Every row gives one point. Each copy is the shape, with its points in the same order, turned, moved and blurred by noise. Say if it was mirrored as well.

Shape, 6 rows:
[[-18.8  20.5 -14.7]
 [  9.8 -28.3  -1.9]
 [  5.3 -14.5   6.4]
 [-27.8  17.0   6.2]
 [  3.7   6.7   8.9]
 [-23.4  20.5  -1.9]]
Copy 1, 6 rows:
[[ 23.1 -14.1 -19.3]
 [ -8.6  20.8   8.2]
 [ -7.7   6.7   8.3]
 [  5.3 -26.1 -24.2]
 [  1.5 -12.7   7.5]
 [ 13.5 -22.7 -21.6]]
Copy 1 is: mirrored
Copy 2:
[[ 16.7  23.6  20.2]
 [  7.6 -15.8 -22.2]
 [  0.2 -10.0  -8.9]
 [  6.8   7.0  31.9]
 [ -8.9   5.8   4.5]
 [ 10.1  16.0  28.8]]
Copy 2 is: mirrored

Shape (8 x 3):
[[ 10.5  -6.4   1.9]
 [-13.2  17.0 -35.3]
 [ 12.4  -1.0  12.9]
 [ -5.5  -1.9 -15.4]
 [-24.5  -6.3  -0.6]
 [  5.1  20.5 -29.6]
 [ 17.9 -18.7   7.0]
 [ 22.1   3.3  -1.3]]
Copy 1:
[[  8.2  -0.6  19.0]
 [ 22.2  19.3 -24.0]
 [  2.2   3.8  25.6]
 [ 14.9   1.4  -3.4]
 [-10.2  -5.5 -10.6]
 [ 29.5  24.7  -7.3]
 [ 11.7 -12.9  28.2]
 [ 19.2   9.4  23.6]]
Copy 1 is: only turned
Copy 2 (8 x 3):
[[  7.1   3.0   6.7]
 [-19.2  33.4 -22.4]
 [  9.5  -8.1   3.5]
 [-10.7  18.7  -0.6]
 [-27.8   2.4   6.7]
 [ -1.1  28.6 -25.1]
 [ 14.6   0.7  19.1]
 [ 18.5   6.1  -4.1]]
Copy 2 is: mirrored
Copy 3 (8 x 3):
[[ 18.1   0.8   8.5]
 [ -8.8  -9.5 -33.4]
 [ 16.4  10.1  14.0]
 [  5.9 -11.1  -6.4]
 [ -8.9 -18.0   9.8]
 [  4.4   3.2 -30.3]
 [ 30.7  -2.2  17.6]
 [ 22.7  13.1  -1.2]]
Copy 3 is: only turned

Shape (10 x 4):
[[  3.2   2.8  11.9  -5.2]
 [ -9.2  22.7   0.7   8.9]
 [-24.5 -32.9 -39.7  16.5]
 [ -1.5  19.3   3.4  -4.3]
 [ 10.4   4.0   3.7  -7.9]
 [ 13.9   4.8  -5.1  -6.3]
 [ 28.7  -0.5   4.2   4.1]
 [-28.3 -31.3 -10.2  20.2]
 [  8.6  -0.3   3.6 -15.8]
 [  8.8  22.1  -6.7  -2.5]]
Copy 1 (10 x 4):
[[ 14.0   5.0  10.9  -5.1]
 [ 13.5  22.0  -6.7  12.4]
 [-16.8 -35.5 -34.3  19.5]
 [  8.8  19.6   1.7  -3.5]
 [  2.5   7.4  14.4  -4.1]
 [ -6.1   6.1  15.2  -4.9]
 [ -0.9  -0.2  31.7   2.7]
 [ 10.2 -36.2 -25.7  15.9]
 [  2.8   1.4  11.3 -14.7]
 [ -0.1  22.8   6.3   1.4]]
Copy 1 is: mirrored
Copy 2:
[[  0.4 -10.4   3.8  21.1]
 [-18.3  12.8  17.9  26.1]
 [-25.4  21.1 -18.2 -36.5]
 [ -9.6  -0.7   6.4  29.9]
 [  3.6  -5.2  -4.2  21.0]
 [  5.0   4.3 -13.3  24.7]
 [ 23.6   6.0  -9.2  21.9]
 [-16.0   2.3   2.4 -29.7]
 [  0.4 -11.3 -13.7  22.4]
 [ -8.1   9.9  -4.1  34.7]]
Copy 2 is: mirrored
Copy 3 (10 x 4):
[[ -2.8   8.4  -0.2  -5.6]
 [ 22.1   8.7  14.0  -3.7]
 [ -6.2 -43.7  22.2  35.0]
 [ 15.9   6.1  -2.2  -7.0]
 [  1.6   6.2 -11.2  -1.1]
 [  4.8   3.5 -14.8   4.4]
 [ -0.1  17.7 -18.0  15.1]
 [-17.1 -22.2  34.3  22.5]
 [ -3.8  -0.2 -12.2  -6.4]
 [ 21.7   5.9  -8.8   1.7]]
Copy 3 is: mirrored

Shape, 7 rows:
[[-16.5  -5.7 -13.5 -16.2]
 [ -9.8  21.0 -14.3 -15.0]
 [ 25.5  -5.7 -16.6 -19.4]
 [ 23.8  -6.2 -17.6  30.8]
 [-14.7  -6.4  18.4   6.5]
 [ -7.8   9.3 -11.4  -2.6]
 [ -5.6  21.5   3.1  22.5]]
Copy 1 (7 x 4):
[[-12.0  17.4   2.8 -25.9]
 [ -3.6   1.7 -12.0 -31.3]
 [ 25.5  27.9  -2.6 -13.6]
 [ 12.3  17.8 -25.4  26.7]
 [-12.1  -3.9  19.8   1.6]
 [ -5.4   5.0  -6.3 -16.8]
 [ -3.9 -17.2 -13.3   3.6]]
Copy 1 is: mirrored
Copy 2:
[[ 10.0   6.0 -12.3  25.9]
 [  3.6  24.1 -13.6   2.3]
 [ 11.8  -8.2 -14.9 -16.9]
 [-17.6 -26.7  15.9 -16.6]
 [ 11.8   4.9  23.6  19.8]
 [ -0.9   9.2  -3.3  10.4]
 [-13.4  16.1  26.1   4.9]]
Copy 2 is: mirrored
Copy 3:
[[ 23.0 -12.8   3.9   5.2]
 [  2.4 -26.6  -9.4   7.3]
 [  9.1   6.4 -31.3  -7.9]
 [ -2.2  33.3 -17.0  24.8]
 [ -3.0   6.3  23.2  -1.6]
 [  2.4  -9.1  -3.8  11.7]
 [-21.3  -1.6   9.1  20.1]]
Copy 3 is: only turned
Copy 4:
[[ 17.4 -12.4  -2.2   7.8]
 [ 24.8  -3.2 -21.9  -7.8]
 [ 28.1  15.0  17.9 -15.4]
 [  5.8  49.7   3.0   7.9]
 [-18.3  -0.7  -7.9   2.7]
 [ 14.6   4.9 -14.9   1.2]
 [ -5.3  21.6 -31.3  -2.1]]
Copy 4 is: only turned

Shape, 9 rows:
[[-10.6  -0.5  -0.9 -11.3 -28.8   7.1]
 [ 13.1  -1.8 -13.5  -8.8  -7.2   9.3]
 [ 16.6 -18.5 -17.6   6.9 -23.8  -4.2]
 [  5.0  19.6  20.1  -2.8   2.8 -14.5]
 [ -6.8   4.6  -3.4   9.2 -12.3   7.6]
 [ -1.1  29.1  20.0   8.0   1.8 -27.3]
 [  0.5  -1.3  21.1   4.2  22.6 -34.1]
 [ -6.8  17.5  11.1   7.4  17.4 -24.7]
 [-11.3  10.5  35.1  13.4 -20.3  18.2]]
Copy 1 (9 x 6):
[[  8.6   1.6   0.9   9.7 -35.9  -1.5]
 [  8.2  -6.0 -16.4   1.1 -19.9  15.7]
 [ 32.3  -6.8   3.5   5.4 -14.0  20.1]
 [ -9.8  23.0  -3.8   2.2   6.7  -0.6]
 [ -0.5  -6.8  -1.5  16.7 -10.2   0.8]
 [ -9.5  26.8  -4.5  10.5  20.5 -12.8]
 [-11.5  12.6  10.8 -17.9  28.2   3.6]
 [-11.6   7.9  -0.2  -1.9  22.5 -11.7]
 [-24.4  14.5  17.1  32.5 -24.5   5.9]]
Copy 1 is: only turned
Copy 2:
[[ -6.7  -9.3  12.3  22.6  -9.2   9.3]
 [  0.7   3.6 -10.9  20.7   2.9   9.6]
 [ -3.5  -9.0 -31.7  33.8  -4.4   0.8]
 [  6.4  18.5  -2.4  -8.2 -31.6   8.5]
 [-15.4   5.2  -2.8  10.2  -7.8  -7.4]
 [  7.0  23.9   1.6  -6.8 -41.6  -9.6]
 [ 15.4   6.9 -24.1 -27.4 -30.7  -3.9]
 [ 17.6  17.7  -7.0 -17.4 -26.6 -15.3]
 [-37.1   6.3  14.2  -8.9 -22.7   7.9]]
Copy 2 is: mirrored
Copy 3, 9 rows:
[[ 26.7  -6.1   6.1  -2.0 -11.9  17.3]
 [ 37.2   1.4  -6.4   7.4  -4.5  -9.1]
 [ 32.2  13.4 -28.5   6.0 -12.2   8.0]
 [ -4.7 -12.3  10.9  21.7 -18.1  -6.4]
 [ 14.0 -12.9  -4.2  -0.8  -1.7   3.6]
 [-17.5 -21.6  -1.8  26.0 -27.2  -5.0]
 [-32.2   8.3  -1.0  12.2 -26.4 -17.9]
 [-18.4 -15.4  -1.2   6.2 -23.7 -17.1]
 [ -1.8 -16.6  14.8  15.8  16.4  28.3]]
Copy 3 is: mirrored
